Each wall is flat, endless, passes through zero and stands at right angles to its row. A trip goes straight from one point to another. List the walls that it crosses, first one first.
(in the rows, 100 means zero)

Walls:
(1): 119, 87, 40
(2): 60, 142, 121
(3): 113, 87, 111
(4): 87, 127, 110
(5): 40, 126, 90
(6): 71, 75, 167
(7): 61, 105, 162
(8): 122, 87, 89
(9): 105, 143, 92
(10): 85, 139, 113
(11): 103, 117, 101
Trips:
97, 94, 44 to 77, 36, 139 => 9, 3, 6, 5, 7, 1, 8
146, 125, 132 to 99, 116, 138 => 2, 8, 5

Walls:
(1): 114, 97, 136, 67, 104, 81, 61, 137, 48, 90, 61, 137, 163, 85
(2): 117, 136, 70, 100, 140, 57, 129, 109, 74, 51, 93, 113, 53, 76
(3): 67, 149, 112, 118, 79, 89, 40, 118, 87, 101, 31, 88, 133, 109
(4): 51, 71, 107, 104, 90, 128, 115, 159, 106, 45, 117, 112, 77, 49
(5): 103, 98, 20, 115, 137, 118, 84, 117, 151, 83, 53, 92, 176, 109
(6): 90, 83, 94, 72, 60, 106, 110, 115, 94, 101, 131, 111, 109, 85
(7): 61, 180, 86, 70, 105, 108, 95, 127, 87, 64, 78, 116, 98, 109
(8): 85, 68, 95, 68, 87, 67, 136, 115, 99, 93, 118, 117, 86, 76
(9): 110, 73, 150, 64, 127, 47, 155, 58, 137, 88, 94, 50, 98, 147
Trips:
109, 125, 103, 120, 164, 117, 77, 113, 108, 76, 113, 103, 128, 109 to 86, 99, 142, 77, 84, 123, 62, 103, 102, 132, 47, 142, 110, 104 => 2, 5
135, 115, 78, 76, 75, 74, 72, 40, 140, 128, 51, 126, 73, 162 to 103, 58, 45, 72, 122, 160, 99, 23, 99, 47, 105, 68, 127, 93 => 3, 6
96, 68, 83, 58, 137, 75, 133, 78, 44, 26, 78, 128, 54, 125 to 54, 123, 18, 138, 101, 105, 105, 133, 159, 109, 157, 87, 125, 42 => 1, 6, 5, 9
74, 118, 41, 58, 96, 139, 36, 52, 54, 128, 123, 85, 115, 108 to 94, 131, 104, 67, 90, 38, 92, 131, 63, 67, 129, 104, 133, 61 => 2, 8, 5, 4
105, 119, 98, 85, 92, 139, 101, 115, 88, 64, 171, 152, 66, 127 to 80, 100, 85, 137, 121, 68, 98, 150, 100, 126, 124, 105, 129, 43 => 1, 5, 7, 3
82, 94, 76, 99, 80, 113, 191, 176, 90, 74, 46, 133, 93, 121 to 124, 130, 84, 63, 77, 83, 78, 75, 132, 81, 102, 111, 65, 136 => 9, 1, 4, 5, 6, 8

Walls:
(1): 121, 94, 115, 60, 104, 49, 62, 115, 67, 104, 90, 113, 118, 65, 73, 164, 131, 14, 67, 43, 116, 84, 123, 107, 76, 59, 62, 111, 87, 109, 85, 80, 113, 116, 115, 63, 91, 117, 63, 86, 36, 99, 72, 106, 128, 104, 80, 125
(2): 98, 105, 106, 72, 84, 129, 9, 92, 166, 122, 133, 109, 131, 104, 97, 48, 121, 95, 110, 147, 112, 77, 124, 80, 106, 73, 128, 117, 91, 137, 106, 80, 152, 73, 135, 70, 127, 82, 36, 115, 96, 82, 143, 82, 130, 74, 94, 27
(3): 60, 77, 103, 71, 67, 117, 66, 119, 62, 133, 108, 103, 94, 33, 54, 151, 110, 121, 97, 73, 107, 100, 73, 80, 68, 135, 73, 110, 105, 92, 75, 75, 85, 155, 31, 89, 118, 121, 75, 105, 123, 107, 105, 79, 115, 92, 114, 96
(4): 94, 96, 53, 108, 60, 68, 107, 147, 106, 113, 46, 125, 82, 122, 99, 130, 126, 173, 115, 140, 149, 85, 151, 97, 101, 88, 164, 128, 162, 102, 96, 140, 127, 46, 44, 80, 91, 135, 133, 124, 114, 111, 138, 100, 97, 87, 160, 80
(5): 66, 66, 133, 91, 94, 107, 161, 64, 105, 94, 104, 91, 114, 88, 87, 75, 109, 81, 154, 79, 51, 92, 114, 75, 67, 78, 39, 83, 107, 100, 73, 100, 35, 124, 116, 61, 122, 114, 91, 96, 66, 74, 143, 123, 65, 81, 118, 57
(6): 88, 93, 116, 101, 55, 104, 125, 177, 91, 106, 57, 121, 100, 106, 53, 79, 92, 116, 113, 88, 51, 145, 49, 51, 136, 118, 108, 81, 149, 131, 67, 103, 110, 122, 75, 84, 84, 113, 74, 112, 161, 127, 80, 106, 86, 75, 78, 92
(7): 84, 56, 100, 126, 81, 122, 83, 135, 63, 71, 109, 63, 71, 92, 83, 122, 122, 60, 127, 96, 56, 109, 127, 77, 114, 100, 120, 77, 109, 105, 84, 151, 129, 31, 116, 94, 37, 132, 116, 93, 83, 91, 100, 77, 74, 114, 126, 44
(8): 135, 82, 118, 110, 89, 33, 75, 104, 56, 70, 121, 73, 85, 44, 158, 159, 145, 26, 106, 126, 81, 112, 113, 136, 134, 106, 106, 83, 68, 137, 128, 89, 72, 76, 81, 112, 122, 114, 98, 116, 81, 105, 103, 93, 106, 101, 80, 139
(9): 130, 26, 131, 136, 41, 97, 70, 114, 127, 119, 117, 124, 72, 102, 79, 65, 60, 119, 77, 130, 93, 165, 117, 112, 113, 116, 65, 67, 94, 76, 173, 115, 147, 124, 73, 66, 125, 91, 151, 119, 110, 93, 136, 141, 104, 92, 125, 106
(10): 117, 110, 117, 151, 120, 53, 119, 94, 89, 113, 127, 171, 150, 89, 86, 66, 133, 104, 113, 126, 111, 129, 118, 116, 93, 83, 84, 135, 138, 44, 88, 143, 118, 58, 123, 136, 109, 81, 76, 87, 105, 63, 75, 107, 98, 54, 175, 114
Trips:
113, 42, 113, 70, 136, 111, 113, 60, 123, 100, 112, 108, 116, 79, 167, 54, 66, 112, 84, 91, 153, 90, 144, 88, 110, 94, 112, 87, 87, 126, 173, 133, 104, 90, 91, 111, 72, 108, 128, 85, 77, 78, 155, 97, 102, 74, 70, 74 to 63, 132, 48, 84, 94, 126, 60, 101, 86, 43, 97, 116, 50, 146, 82, 135, 66, 24, 126, 90, 88, 57, 57, 95, 86, 107, 120, 111, 90, 108, 98, 10, 97, 72, 148, 124, 105, 108, 93, 76, 96, 53, 63, 129, 110, 112, 80, 46 => 4, 7, 9, 8, 1, 5
136, 120, 144, 93, 127, 116, 99, 106, 128, 116, 126, 138, 128, 140, 75, 90, 101, 105, 114, 110, 111, 102, 139, 83, 98, 116, 34, 7, 91, 72, 116, 111, 145, 88, 86, 103, 133, 80, 99, 74, 114, 63, 149, 108, 152, 145, 36, 170 to 82, 135, 123, 146, 133, 128, 101, 40, 161, 48, 68, 108, 55, 151, 83, 74, 92, 88, 135, 118, 103, 128, 99, 72, 122, 108, 118, 109, 97, 105, 108, 113, 128, 115, 112, 68, 92, 113, 139, 106, 101, 97, 77, 125, 113, 113, 85, 133 => 1, 10, 2, 6
70, 83, 66, 71, 94, 114, 105, 56, 110, 74, 137, 119, 77, 68, 90, 117, 76, 118, 82, 141, 77, 96, 119, 60, 103, 101, 137, 93, 139, 110, 66, 116, 105, 136, 133, 133, 113, 89, 98, 34, 134, 136, 148, 84, 43, 97, 67, 112 to 137, 93, 128, 67, 135, 116, 79, 93, 133, 42, 91, 138, 111, 73, 53, 68, 143, 50, 78, 110, 74, 142, 107, 41, 124, 130, 150, 158, 127, 68, 82, 127, 37, 82, 77, 122, 117, 69, 68, 83, 38, 93, 88, 84, 91, 81, 122, 129 => 10, 8, 1, 3

Walls:
(1): 111, 153, 125, 104, 80, 100, 84, 107, 119, 97, 95, 149, 130, 149, 98, 82, 108, 144, 105, 105, 124, 120, 69, 107, 121, 101, 89, 80, 59, 50, 75, 144, 107, 81, 97, 123, 26, 90, 100, 63, 43, 66, 134, 78, 33, 100, 67, 103
(2): 102, 91, 107, 66, 65, 67, 80, 110, 112, 133, 119, 110, 34, 61, 119, 109, 96, 76, 85, 80, 77, 101, 136, 47, 108, 74, 16, 129, 88, 66, 109, 110, 80, 102, 94, 42, 64, 72, 64, 106, 96, 79, 135, 89, 36, 46, 127, 102
(3): 164, 71, 105, 86, 147, 90, 80, 160, 108, 70, 91, 83, 78, 70, 183, 83, 88, 109, 86, 50, 80, 59, 119, 111, 162, 109, 88, 56, 128, 51, 61, 58, 29, 87, 119, 65, 88, 108, 115, 145, 99, 135, 157, 118, 77, 75, 86, 149
(4): 76, 139, 117, 52, 163, 124, 143, 64, 149, 105, 116, 99, 90, 101, 55, 51, 130, 130, 124, 149, 97, 110, 111, 61, 87, 114, 100, 72, 115, 46, 170, 53, 99, 78, 85, 87, 48, 67, 133, 55, 90, 165, 91, 116, 89, 86, 131, 47
(5): 117, 93, 76, 111, 107, 147, 91, 143, 106, 147, 92, 37, 119, 86, 91, 84, 189, 75, 97, 114, 91, 112, 135, 145, 117, 87, 92, 111, 84, 99, 153, 98, 92, 90, 76, 85, 99, 69, 80, 64, 140, 97, 128, 141, 116, 146, 33, 113
(6): 112, 75, 74, 71, 117, 56, 78, 128, 113, 103, 70, 85, 106, 123, 119, 119, 143, 103, 154, 31, 91, 149, 96, 105, 136, 91, 108, 87, 107, 112, 128, 37, 113, 103, 54, 100, 103, 52, 78, 74, 105, 118, 58, 148, 113, 96, 143, 111
(7): 161, 86, 117, 61, 63, 99, 149, 129, 96, 23, 106, 80, 57, 139, 88, 84, 121, 136, 125, 111, 134, 139, 112, 141, 124, 71, 105, 107, 121, 128, 59, 97, 158, 96, 103, 114, 65, 110, 58, 94, 66, 100, 93, 142, 78, 146, 133, 99
(8): 147, 71, 78, 9, 137, 96, 132, 57, 67, 90, 131, 74, 127, 109, 36, 91, 91, 78, 80, 78, 115, 86, 102, 162, 106, 159, 94, 97, 47, 106, 71, 144, 156, 138, 116, 88, 85, 96, 53, 116, 69, 109, 145, 137, 95, 83, 99, 123
(9): 92, 144, 97, 63, 84, 103, 74, 103, 119, 130, 97, 42, 103, 49, 43, 123, 103, 194, 119, 82, 144, 85, 60, 108, 123, 117, 161, 140, 72, 125, 119, 72, 41, 41, 136, 93, 133, 74, 151, 136, 107, 104, 90, 105, 57, 121, 109, 87
Trips:
115, 65, 66, 135, 115, 145, 48, 85, 101, 93, 168, 69, 61, 141, 71, 71, 22, 78, 60, 111, 129, 109, 98, 86, 28, 108, 132, 143, 130, 126, 55, 109, 145, 109, 112, 33, 110, 144, 74, 112, 94, 127, 182, 85, 173, 91, 99, 134 to 103, 84, 62, 105, 50, 123, 111, 126, 37, 80, 51, 72, 126, 12, 127, 64, 117, 123, 126, 85, 82, 72, 110, 69, 152, 68, 89, 70, 85, 181, 87, 64, 122, 120, 90, 121, 104, 93, 116, 102, 81, 87, 98, 74, 154, 110, 109, 58 => 3, 5, 8, 6, 9
133, 93, 81, 136, 130, 115, 87, 119, 105, 20, 73, 155, 86, 114, 101, 92, 80, 139, 57, 69, 111, 82, 64, 110, 102, 55, 81, 142, 68, 90, 83, 76, 77, 111, 86, 75, 119, 87, 98, 109, 97, 116, 79, 60, 112, 125, 116, 157 to 145, 98, 39, 111, 84, 100, 74, 28, 38, 131, 100, 119, 73, 94, 137, 83, 97, 26, 79, 46, 58, 96, 68, 70, 23, 101, 167, 60, 93, 125, 83, 90, 45, 164, 68, 117, 91, 115, 95, 77, 73, 59, 110, 133, 92, 95, 153, 74 => 1, 7, 2, 8, 3

Walls:
(1): 97, 139, 95, 105, 135, 70, 105, 158, 72, 111, 97, 75, 97, 113, 102, 76, 94, 92, 100, 60, 83, 121, 85, 40, 90, 91, 93, 119, 83, 94, 76, 64, 113, 109, 155, 103, 90, 93, 76, 62, 94, 150, 132, 94, 97, 105, 81, 115
(2): 51, 89, 73, 124, 118, 125, 98, 146, 125, 89, 83, 65, 67, 46, 113, 115, 69, 132, 84, 115, 101, 111, 94, 103, 124, 83, 83, 143, 126, 170, 136, 105, 95, 91, 80, 123, 89, 102, 86, 108, 81, 130, 101, 134, 133, 131, 72, 143
(3): 120, 71, 122, 120, 126, 71, 117, 104, 87, 115, 39, 137, 124, 105, 89, 110, 80, 104, 80, 99, 105, 113, 54, 122, 89, 101, 83, 80, 93, 128, 70, 104, 114, 119, 130, 95, 66, 118, 71, 86, 117, 62, 104, 74, 124, 108, 67, 106
(4): 86, 129, 49, 115, 132, 105, 156, 144, 125, 94, 106, 97, 134, 125, 125, 136, 93, 112, 65, 66, 97, 130, 110, 85, 98, 72, 104, 142, 97, 76, 85, 120, 65, 148, 122, 119, 87, 73, 92, 144, 44, 128, 129, 92, 88, 90, 70, 91
(5): 86, 87, 126, 107, 124, 90, 43, 124, 106, 87, 143, 99, 57, 67, 125, 101, 104, 120, 100, 5, 108, 78, 104, 86, 113, 79, 120, 104, 57, 96, 134, 117, 44, 97, 130, 126, 86, 111, 70, 127, 133, 94, 69, 86, 103, 124, 118, 43
(6): 105, 103, 70, 118, 100, 73, 74, 69, 158, 91, 98, 145, 110, 96, 62, 84, 84, 87, 72, 115, 94, 121, 83, 119, 106, 92, 102, 74, 128, 130, 41, 78, 133, 125, 132, 80, 62, 113, 112, 140, 109, 84, 125, 148, 135, 63, 99, 96
(7): 140, 108, 122, 78, 120, 126, 100, 103, 91, 112, 87, 90, 102, 95, 96, 57, 97, 103, 140, 91, 83, 89, 132, 87, 117, 69, 99, 68, 63, 107, 76, 119, 87, 94, 103, 92, 69, 90, 99, 141, 58, 92, 109, 133, 115, 121, 90, 114
(8): 124, 126, 141, 66, 87, 148, 86, 101, 99, 126, 100, 60, 91, 110, 88, 82, 47, 108, 90, 74, 72, 159, 118, 102, 104, 130, 93, 46, 117, 111, 78, 97, 120, 80, 90, 74, 104, 113, 93, 110, 78, 119, 104, 85, 109, 132, 98, 116
(9): 120, 127, 124, 147, 119, 74, 111, 66, 128, 142, 84, 26, 135, 81, 113, 46, 75, 154, 95, 89, 80, 99, 63, 117, 61, 126, 82, 120, 95, 82, 110, 125, 135, 118, 107, 66, 116, 83, 141, 166, 146, 114, 70, 116, 80, 128, 85, 54
Trips:
106, 132, 119, 91, 88, 85, 101, 72, 44, 76, 114, 93, 156, 55, 96, 104, 104, 128, 152, 96, 109, 90, 96, 103, 101, 101, 71, 89, 72, 136, 110, 127, 80, 55, 106, 103, 83, 176, 97, 126, 97, 110, 105, 93, 86, 116, 121, 134 to 100, 121, 112, 107, 90, 151, 75, 104, 103, 142, 134, 94, 68, 115, 123, 142, 65, 115, 116, 80, 172, 81, 90, 122, 88, 134, 41, 107, 86, 99, 120, 65, 69, 103, 114, 136, 106, 84, 108, 105, 84, 102, 31, 131, 58, 109, 100, 129 => 3, 7
81, 69, 104, 48, 108, 96, 106, 60, 132, 107, 106, 120, 153, 82, 110, 127, 108, 96, 146, 106, 116, 65, 133, 84, 118, 115, 95, 82, 179, 50, 151, 111, 65, 123, 100, 115, 130, 98, 99, 104, 79, 89, 109, 58, 136, 30, 51, 97 to 76, 67, 67, 109, 112, 111, 118, 128, 114, 99, 147, 145, 119, 128, 117, 85, 126, 98, 94, 85, 76, 100, 71, 107, 115, 73, 104, 90, 111, 142, 121, 129, 90, 108, 96, 126, 89, 71, 103, 86, 100, 98, 50, 125, 87, 142, 163, 112 => 5, 2
75, 115, 87, 128, 68, 85, 127, 54, 114, 136, 141, 160, 86, 119, 124, 100, 139, 111, 125, 108, 108, 96, 51, 110, 79, 81, 165, 80, 159, 139, 90, 119, 54, 97, 103, 71, 101, 171, 90, 114, 151, 81, 75, 108, 131, 83, 78, 122 to 67, 88, 79, 96, 128, 71, 125, 101, 106, 92, 90, 120, 137, 91, 111, 133, 60, 114, 141, 93, 73, 43, 111, 112, 97, 91, 119, 74, 112, 51, 153, 94, 127, 103, 97, 88, 79, 115, 109, 155, 79, 66, 104, 109, 136, 92, 84, 122 => 5, 9, 4, 2, 7
116, 138, 123, 103, 65, 118, 114, 114, 84, 111, 123, 70, 64, 141, 108, 122, 107, 116, 25, 150, 118, 97, 75, 98, 143, 134, 124, 91, 78, 133, 150, 78, 118, 119, 89, 94, 78, 90, 70, 110, 109, 156, 91, 117, 94, 140, 76, 90 to 99, 106, 122, 110, 121, 110, 108, 93, 108, 109, 80, 74, 105, 58, 83, 98, 106, 75, 128, 84, 83, 111, 110, 73, 116, 99, 138, 96, 109, 121, 84, 97, 106, 103, 103, 65, 84, 57, 118, 109, 129, 149, 64, 101, 97, 104, 122, 91 => 4, 5, 7, 6
142, 70, 81, 65, 140, 94, 105, 69, 98, 96, 97, 134, 73, 85, 101, 133, 95, 27, 119, 76, 126, 105, 65, 104, 87, 10, 122, 52, 89, 114, 106, 122, 143, 70, 92, 107, 107, 117, 142, 65, 66, 130, 69, 134, 101, 105, 131, 120 to 124, 127, 70, 108, 100, 80, 85, 91, 99, 116, 92, 130, 133, 93, 131, 64, 92, 44, 104, 98, 76, 119, 93, 87, 63, 42, 107, 109, 106, 110, 127, 92, 115, 55, 129, 84, 86, 94, 114, 119, 97, 110, 94, 125, 111, 76, 56, 50 => 1, 9, 4

Walls:
(1): 92, 63, 81, 89, 91, 90, 91, 139, 122, 88, 90, 82, 122, 107, 152, 64, 93, 86, 84, 97, 83, 97, 87, 97, 100, 69, 101, 66, 99, 116, 106, 85, 112, 113, 103, 132, 73, 107, 126, 115, 83, 116, 114, 96, 133, 63, 123, 105
(2): 105, 52, 113, 85, 121, 104, 83, 137, 90, 134, 74, 85, 82, 114, 72, 63, 130, 106, 106, 136, 144, 128, 73, 120, 76, 92, 70, 104, 65, 102, 102, 106, 113, 90, 82, 53, 78, 68, 84, 81, 146, 122, 107, 76, 86, 133, 73, 110
(3): 122, 68, 67, 99, 83, 95, 116, 116, 119, 85, 96, 106, 121, 86, 100, 72, 106, 98, 113, 91, 84, 64, 90, 99, 72, 135, 97, 101, 64, 105, 91, 99, 112, 95, 91, 117, 104, 101, 103, 68, 135, 51, 97, 103, 76, 97, 70, 98
(4): 114, 105, 133, 117, 93, 128, 88, 78, 101, 54, 79, 70, 117, 80, 82, 142, 69, 100, 68, 100, 85, 72, 120, 85, 71, 85, 90, 59, 102, 120, 101, 52, 70, 133, 101, 74, 68, 93, 101, 102, 45, 102, 105, 142, 106, 135, 96, 100
(5): 69, 111, 118, 87, 73, 81, 92, 109, 102, 96, 120, 112, 113, 107, 22, 95, 118, 70, 71, 103, 124, 82, 107, 85, 122, 111, 100, 115, 93, 107, 175, 102, 112, 85, 146, 95, 151, 99, 85, 108, 152, 108, 82, 107, 62, 62, 87, 109
(6): 82, 60, 108, 104, 93, 80, 66, 109, 101, 109, 80, 67, 69, 100, 92, 104, 109, 114, 126, 144, 116, 88, 66, 98, 104, 92, 97, 88, 122, 82, 93, 123, 132, 83, 91, 88, 114, 109, 98, 96, 92, 114, 106, 64, 129, 33, 88, 101
(7): 118, 131, 107, 105, 81, 98, 119, 105, 96, 80, 74, 124, 68, 62, 94, 101, 88, 77, 91, 114, 27, 79, 88, 106, 90, 127, 90, 117, 47, 112, 119, 77, 98, 93, 141, 73, 101, 63, 108, 98, 33, 138, 86, 87, 81, 115, 98, 152
(8): 120, 46, 136, 92, 100, 63, 69, 101, 83, 100, 129, 120, 78, 128, 103, 140, 65, 68, 124, 101, 82, 118, 110, 129, 94, 58, 117, 109, 98, 74, 79, 118, 137, 139, 78, 96, 92, 77, 121, 124, 44, 73, 97, 144, 115, 89, 120, 127
(9): 115, 102, 50, 94, 110, 103, 101, 82, 114, 84, 117, 62, 82, 59, 47, 150, 149, 75, 97, 92, 101, 60, 82, 109, 121, 105, 91, 94, 159, 107, 111, 108, 105, 123, 107, 115, 111, 116, 88, 116, 83, 66, 99, 74, 75, 105, 78, 92
(10): 107, 51, 101, 96, 90, 111, 75, 142, 128, 82, 123, 98, 85, 105, 74, 76, 55, 147, 94, 102, 76, 94, 124, 85, 117, 103, 99, 135, 97, 110, 101, 94, 129, 120, 135, 89, 128, 71, 91, 82, 105, 102, 77, 111, 104, 104, 92, 94
(11): 139, 112, 109, 56, 96, 107, 106, 165, 86, 90, 111, 89, 87, 126, 72, 99, 100, 83, 105, 108, 160, 45, 54, 85, 49, 120, 74, 107, 124, 87, 77, 122, 113, 85, 34, 103, 109, 84, 119, 158, 114, 82, 115, 117, 94, 97, 69, 109
Trips:
102, 123, 83, 84, 80, 71, 103, 75, 94, 104, 72, 92, 142, 116, 92, 53, 66, 144, 119, 111, 122, 69, 97, 87, 72, 124, 90, 148, 80, 68, 124, 123, 112, 80, 60, 125, 81, 101, 117, 77, 42, 138, 93, 90, 125, 86, 112, 95 to 120, 80, 57, 102, 81, 101, 110, 109, 97, 166, 104, 59, 97, 119, 127, 84, 116, 109, 84, 77, 108, 106, 88, 125, 84, 78, 114, 110, 104, 110, 119, 121, 121, 79, 108, 122, 52, 86, 105, 80, 78, 95, 92, 87, 110, 127, 78, 106 => 2, 7, 11, 9
135, 116, 107, 99, 73, 102, 90, 57, 100, 143, 100, 83, 55, 84, 91, 146, 93, 122, 77, 69, 60, 65, 101, 97, 97, 105, 105, 117, 97, 88, 86, 135, 78, 116, 63, 94, 118, 107, 97, 86, 115, 136, 102, 109, 65, 113, 75, 76 to 133, 93, 95, 102, 112, 135, 92, 113, 123, 123, 108, 117, 105, 97, 57, 91, 106, 124, 98, 97, 93, 78, 99, 85, 85, 95, 117, 108, 102, 85, 71, 91, 100, 158, 123, 119, 83, 58, 103, 106, 77, 100, 95, 84, 116, 89, 195, 104 => 10, 8, 11, 1
100, 114, 129, 61, 124, 73, 83, 111, 98, 58, 98, 125, 112, 124, 71, 103, 110, 99, 141, 111, 95, 124, 88, 78, 135, 109, 117, 84, 91, 83, 153, 143, 75, 110, 116, 121, 71, 59, 107, 147, 85, 95, 75, 119, 160, 86, 75, 124 to 54, 78, 98, 97, 101, 134, 117, 137, 85, 145, 166, 80, 104, 86, 136, 136, 122, 107, 140, 97, 61, 108, 73, 130, 89, 56, 100, 81, 49, 96, 109, 94, 90, 130, 92, 137, 133, 75, 93, 121, 120, 100, 105, 130, 105, 71, 118, 101 => 7, 10, 11, 5, 3
